Rows are points. The points of each table are mixes of a few directions, plus a little noise. How many directions does each table use, and how many do they share? Where both have some left over, give the other angles between the two spaces (their principal angles), to ten degrees, smallest first.
In the rows, zero is written as 128.

First (5 x 2):
[[140 127]
 [ 38 135]
 [153 125]
 [149 127]
 [159 125]]
Second (4 x 2):
[[120 128]
 [ 80 131]
 [109 129]
 [202 124]]
Directions: first 1, second 1, shared 1

First:
[[117 139 131 191]
 [ 71  90 120  74]
 [138 150 134 195]
 [165 133 129  90]
 [155 137 130 119]
 [123 118 125  99]]
Second, 7 rows:
[[129 131 128 121]
 [128 127 128 130]
 [127 126 129 131]
 [143 175 122   7]
 [127 126 128 132]
 [121 108 130 181]
 [119 102 131 193]]
Directions: first 2, second 1, shared 0; angles 30

First (10 x 8):
[[113 135 151  86 109 105 131 110]
 [142 126 103 171 146 151 127 143]
 [126 134 141 102 119 120 131 121]
 [100 203 153  61  97  98 153  75]
 [ 73 128  71 237 143 110 118 106]
 [155 155 148  80 123 142 142 131]
 [163  85 114 162 151 160 116 170]
 [175 120 167  55 122 148 134 152]
 [153  95 141 114 133 140 120 154]
 [ 82  99  91 210 138 106 109 118]]
Second (10 x 8):
[[140 103 135 131 108 162 117 149]
 [155 139 138  80 153 107 143 115]
 [141 127 142 107 198  61 136 154]
 [163  90 145 107 168 112 123 168]
 [ 93 128  81 184  98 143 124  66]
 [114 153  92 133 110 128 143  44]
 [138 157 171  83 166  87 138 180]
 [128 129 156 123  95 167 118 176]
 [ 83 132  78 195  85 153 122  64]
 [124 121 143 137 101 160 116 164]]
Directions: first 3, second 4, shared 2; angles 80

First, 8 rows:
[[119 116 146 145 127 113 110 157 127 127 153]
 [131  81 106 130 137 117  69 108 139 126 162]
 [181  96 110 131 132 124  91 122 118 118 128]
 [129  98  97 147  98 156 130  84 167 151 146]
 [165 183 195 110 135 112 150 160  98 127 150]
 [ 31 151 153  76 151 215 244 124 152 131  35]
 [125 172 118 118 135  89 118 120 108 124 130]
 [143 127 101 167 108  99 111 150 115 121 118]]
Second (9 x 11):
[[119 113 126  97 146 137 100 137 135 128 161]
 [153 172  94 149  57 172 178 167 146 158 143]
 [117  86 134  99 144 154  93 132 148 133 173]
 [132 161 145 166 152  50 152  87  84 100  38]
 [151 119 123 187  66 163 180 130 153 152 115]
 [128  96 129 124 117 159 120 134 153 139 160]
 [108 151 117  55 177 113  79 147 108 112 159]
 [133 161 141 163 145  62 150  95  87 105  48]
 [119  87 140 111 148 139  98 123 141 125 152]]
Directions: first 6, second 3, shared 2; angles 70

First (11 x 14):
[[143 140  96 144 142 153 147 116 114 134 171 121 147 156]
 [ 99 183 106 158  97 137  87 184 155 118  73  99  73 100]
 [136  86 130  89 155 152 139 108  96 133 173 152 104 157]
 [142 119 174 124 129 101 109 112 136 138  80 165 181 126]
 [138  86 133 110 139 119 195 113 105 116 189  97 115 118]
 [179  80 171 109 167 153 179 112  73 133 165 155 132 156]
 [105 134 109 164  94 106 140 161 196  70 120  88  75  51]
 [128 176 126 153 117 138  98 156 125 146  79 122 138 136]
 [145 101 120 115 156 149 126  87 121 133 170 174 158 164]
 [ 99 134 171  92 105  55  84 102 135 172  53 139 208 127]
 [ 95 167  70 147 108 148 104 158 153 115 134  96  75 117]]
Second:
[[140 141  59  92 188  93 151  73 146 111 118  81 105 119]
 [162 129 136  95 123 135 127  87 142 159 127 100 122  83]
 [ 97 131  97 150 153 109 137 152 119  91 126 142 127 171]
 [168 136  98  76 156 116 140  58 152 150 121  75 109  79]
 [ 81 124 133 179 121 126 124 195 105  91 132 176 141 189]
 [150 132 115 100 141 123 133  90 141 141 125 100 119 100]
 [166 138  82  72 170 108 145  50 154 142 119  67 105  82]
 [106 115 194 175  69 161 105 196 106 135 139 184 153 151]
 [150 119 191 127  75 163 108 134 127 171 136 140 141  93]
 [ 89 125 128 169 125 125 126 181 110  96 131 166 138 179]
 [100 118 173 174  87 149 112 192 107 122 136 179 148 161]]
Directions: first 6, second 2, shared 0; angles 60, 70

First (11 x 20):
[[151 147 143 172 130 116  94 101 129 128 169 130 161 106 120 101  75 131
  152 170]
 [ 57  87  31 198  64 153  70 110 111 102 219 100 127 199 194 126 125  84
  144 221]
 [191 168 201 116 169 104 140 119 137 143  99 146 153  69  81 108  92 157
  135 100]
 [123 122 124 118 129 130 138 135 126 128 119 129 121 135 130 135 141 128
  121 119]
 [ 97 113  86 174  97 139  93 114 119 116 180 115 134 158 159 120 115 108
  142 184]
 [121 131 111 173 110 128  93 108 123 121 177 122 149 133 141 112  97 120
  147 180]
 [180 157 195  81 172 109 163 138 137 148  68 148 132  81  83 130 127 158
  116  66]
 [ 66  83  70  94 100 156 153 158 123 122 109 113  79 184 165 163 199 104
   99 103]
 [151 136 173  49 165 123 190 162 140 145  41 143 102 104  97 150 171 148
   99  38]
 [146 139 150 122 141 122 136 126 132 134 116 136 135 111 113 122 119 136
  129 118]
 [125 123 127 110 130 131 141 136 127 128 111 129 117 133 128 137 144 127
  117 109]]
Second, 11 rows:
[[104 111  70 147 100 141 131 135 132 108 162 120 113 153 154 137 127 110
  120 161]
 [124 115 188  69 164 133 136 135 110 160  77 135 126 130 113 138 177 128
  123  71]
 [139 100 105 113 154 158 145 138 104 122 211 152 131 141 139 139  94  65
  115 199]
 [115 122  54 196  90 138 104 114 129  96 220 120 136 145 160 117  74 100
  138 223]
 [139 155 206 128 141 100  93 105 129 158  63 120 152 101 100 106 146 175
  153  72]
 [100 113 109 117 114 136 131 136 127 126 111 118 111 152 142 140 161 125
  120 112]
 [120 152 155 124 110 100 126 127 151 136  34 109 115 115 114 125 169 188
  132  44]
 [159 109  99 103 162 155 175 150 116 113 208 161 124 125 129 145  80  67
  103 194]
 [107 155 134 158  86  97 101 113 156 128  53  96 123 123 127 115 159 193
  144  67]
 [158 167 153 128 126  99 147 130 159 127  64 125 124  89  99 120 125 181
  126  71]
 [141 107 136 124 160 150 118 123  96 134 206 149 151 134 132 125  93  76
  132 196]]
Directions: first 2, second 4, shared 2

First (11 x 32):
[[130  89 129 149  60 147 118 100 162 104 203 131  85 166 148  74  83 126
   72 121 137 177  83 134 119 154 170 158 161 140  93  75]
 [180 174 164 176 155 146  71 189 120 134 119 110 170 149 147 140 125 131
  124 106  92 171 131 180 114 189 162 176  76 159 172 152]
 [130 150 104 108 111 123 105 170 135 132 127 145  92  66  84  88 138 124
   81  85 156 117 169 199 105 144 118 120 180 154 139 127]
 [ 89 114  94  75 127 110 170 111 124 131  99 151 103  70  92 126 153 119
  136 125 160  76 153 110 136  80  77  80 168 107 115 130]
 [ 91 117  99  84 139 104 167 102 118 137 102 140 113  91  98 139 151 129
  150 143 152  74 152 100 139  76  86  80 157 105 115 136]
 [115  53 141 120  40 192 173 106 167  70 142 167 118 112 180  95 103  62
   92  69 130 197  32  83 146 157 107 173 120 114 100  71]
 [163 136 163 174 126 154  96 147 133 120 144 113 157 173 166 132 108 125
  122 120  96 182  95 139 124 176 166 176  83 144 143 125]
 [138 140 148 160 175 108 121  98 108 148 137  91 163 206 152 174 121 164
  179 195  98 119 126  88 138 110 160 125  84 116 128 149]
 [113 108 124 133 127 111 141  80 128 133 160 114 117 175 136 133 113 151
  142 176 129 116 119  91 134  99 146 112 136 114 101 116]
 [116 170 103 107 192  74 125 129  97 168 100 110 129 115  80 158 160 168
  166 173 139  53 202 137 124  79 113  72 146 122 139 170]
 [142 156 138 123 157 139 122 175 115 132  75 135 161  86 124 150 155 108
  143  95 117 126 143 148 130 145 101 136  96 133 164 158]]
Second:
[[146 119 135 114 140 130 144 113 112 152 154 101 145 160 131 137 127 130
  162 157 114 120 119 104 124  66 166 126 123 119  77 139]
 [118 130  97 145 148 113 120 108 139 141 160 110 135 161 139 117 137 131
  183 136 121 102 174  79 131  93 116 122 114 114  73 153]
 [144 145 152  96 156 208 133  81 116  78 100 162 142  68  80 185 135  78
  110 109 137 147  39 127 220 119 136 178 130 202 144 112]
 [129 124 121 133 130 103 139 126 123 155 147 100 136 172 136 122 126 153
  153 152 123 116 154 115 104 102 147 109 131 102  94 125]
 [126 108 160 122  82 105 148 178  97 148 112 118 133 189 191 114 106 155
  113 170 109 151 110 108  68 127 158  95 109  49 127 101]
 [136 127 110 131 152 130 119 104 146 127 149 125 127 107 111 123 139 112
  152 113 130 107 149 130 145 106 123 140 132 157 111 160]
 [117 116 106 159  91  68  92 185 177 123 110 162  70  44 119  64 131 136
   53  59 148 130 194 247  66 241  71 116 166 149 248 152]
 [127 132 143 132 109  78 155 154 103 175 129  93 124 187 118 123 110 191
  102 167 135 143 145 162  66 156 165  87 155  82 141  78]
 [104 154  96 148 154 136 115 100 146 113 131 135 129 128 103 139 141 130
  147 113 143 113 159 104 167 150  87 134 129 143 117 121]
 [139 121 155  97 119 205 115 124 125  67  88 183 135  65 147 154 131  61
  107 101 117 150  38 103 190 119 114 175  97 162 150 139]]
Directions: first 4, second 5, shared 0; angles 30, 30, 70, 90
